Every row gives one point. A path goes straight from each point to the next, and from the last back to the first. The post is the endless flat space through its rows: a point in 2 columns, a line in 3, a plane in 4, and so on, so that a path can go around it. How many times does the path go around the post? Going back the other way cancels.

Post (1 x 2)
[[-7  4]]
Path (14 x 2)
[[ 19  57]
 [-33  24]
 [-70 -40]
 [ 11 -39]
 [ 61 -24]
 [ 51  64]
 [-24  47]
 [ 51  49]
 [ 31  10]
 [  1  51]
 [-60  72]
 [-43 -17]
 [  5 -41]
 [ 41   4]]
Times around: 2

Post (3 x 4)
[[ 10 -30  35  33]
 [ -1  -7 -84 -17]
 [-26  21  59 -13]]
Path (19 x 4)
[[ -29   62  -17   15]
 [  49   25   23    5]
 [  65  -16  -25  -25]
 [  37 -107  -49   -6]
 [ -51  -52 -112    9]
 [  -6  -14  -85   12]
 [ -18  -34    0   20]
 [  -2  -62    5  -13]
 [  73  -29   67   12]
 [  23   17   -3  -26]
 [  23  -51  -53  -13]
 [  -3  -72  -35   13]
 [ -24  -27   41   39]
 [  36  -51  -12   83]
 [  -1   15  -38   60]
 [ -46  -24  -67   -8]
 [ -20  -60   75  -22]
 [  22  -40   61   23]
 [  33   -8   11   22]]
Times around: 0

Post (7 x 8)
[[ 12  10 -52 -48  38  14 -23 -58]
 [-25 -16  18  32 -42  11  19  12]
 [  8 -44  71  32  16  24  20  59]
 [ -9  36  54  81 -62 -35   4  15]
 [-46 -39 -17  30  27 -68 -38  52]
 [-13 -30  26 -59 -20 -37 121   6]
 [-33 -32 -25  18  14 -54  37 -33]]
Path (11 x 8)
[[ 48  -1   1  11  30 -59  19   5]
 [ 10  22   1  60 -12  10  48 -13]
 [-88  -7   7 -56   2 -26  94 -12]
 [-33   7  77  39 -63 -14  32 -13]
 [-25  -2  24 -12 -18 -27  31 -23]
 [-43  46  42  16  30 -61 -26  32]
 [-70   5 -20  18   8 -23  20  78]
 [-41 -15  53  12  20 -51  39  30]
 [-17 -44  -4 -46   6  14 -11 -18]
 [-28  41 -20 -64 -46 -10 -24   2]
 [ 71 -22  79  20   4 -59 -10  12]]
Times around: 1

Post (10 x 11)
[[  -6   32   27  -75  -13   28  -45    7   15   48  -21]
 [  12   60   78   33   35   10  -39  -31   56   53   -2]
 [  17  -16   15   11  -28    8    9   44   51  -36   36]
 [ -19  -27    0   -9   -5   42   41   69    9  -86  -44]
 [  20    8  -35   -7   56   -2    9  -41    6   -1   45]
 [ -12    1  -16  -78   71   36   23   51    8  -58   76]
 [  -2   15  -40    5   29   10   -3   20   88 -107   15]
 [ -30    9   18  -33  -25  -30    9  -22  -64  -40  -63]
 [ -27  -13   37  -18    3   44  -40  -34  -61   46   58]
 [  -5  -21  -43  -20   -4  -54  -44   23  -31  -23  -46]]
Path (24 x 11)
[[  36  -31   41   -2  -22  -19   10   -8   23  -18  -70]
 [   0  -15  -25   -6   76   62    5  -22  -38 -107   58]
 [  37   59   -3  -43  -31  -11  -26   15   25  -19   15]
 [  21  -13   12   21   76   14  -80   24   44  -27   24]
 [ -10  -26   78   16   56   49   31   24  -25   33    1]
 [  -7   53   35  -59  -57   21   -6   24   60   74   -5]
 [  46   78  -13  -25  -25   -1   72  -30   -4   76  -66]
 [  25  -19   -7   71  -38  -41   -6  -23    6 -105   10]
 [  20   49    2   20   28  -61  -10   35   18  -69  -18]
 [  53   42   60   69  -54  -53   19  -14   11  -13  -47]
 [   3    0   87   29   58   21   17   12   -8    1   48]
 [ -25  -26    0  -25  103   28   84   65   38 -102   -7]
 [ -52   15   68   -4   44  102   -6   95   40   67  -37]
 [ -14   52   55   26   29   11    7   15  -30   26  -73]
 [ -12   11   85   70   -7  -11  -29   -6    9  -63   12]
 [  -1  -27   30  -10   60   65   26  -50  -36    7    9]
 [ -41   11   53  -60    2   -1   -1   15   31   -1   21]
 [  -4   42  -19    3  -18   -8   56  -57  -28   37  -40]
 [ -18  -25 -106  -46  -38  -39  -41   75   30  -21    8]
 [ -13  -61  -10    4   62   22   44   48    3  -45   -7]
 [  -5   15   58   34   58   31  -31   30   14  -84  -76]
 [  18   35  -20  -20   16   22   17   32   76 -100   17]
 [ -25    7   -6  -80   -9   90   58   14  -23  -18  -21]
 [ -13  -22   32  -36  -50   -4  -24   -6  -10   96   61]]
Times around: 1
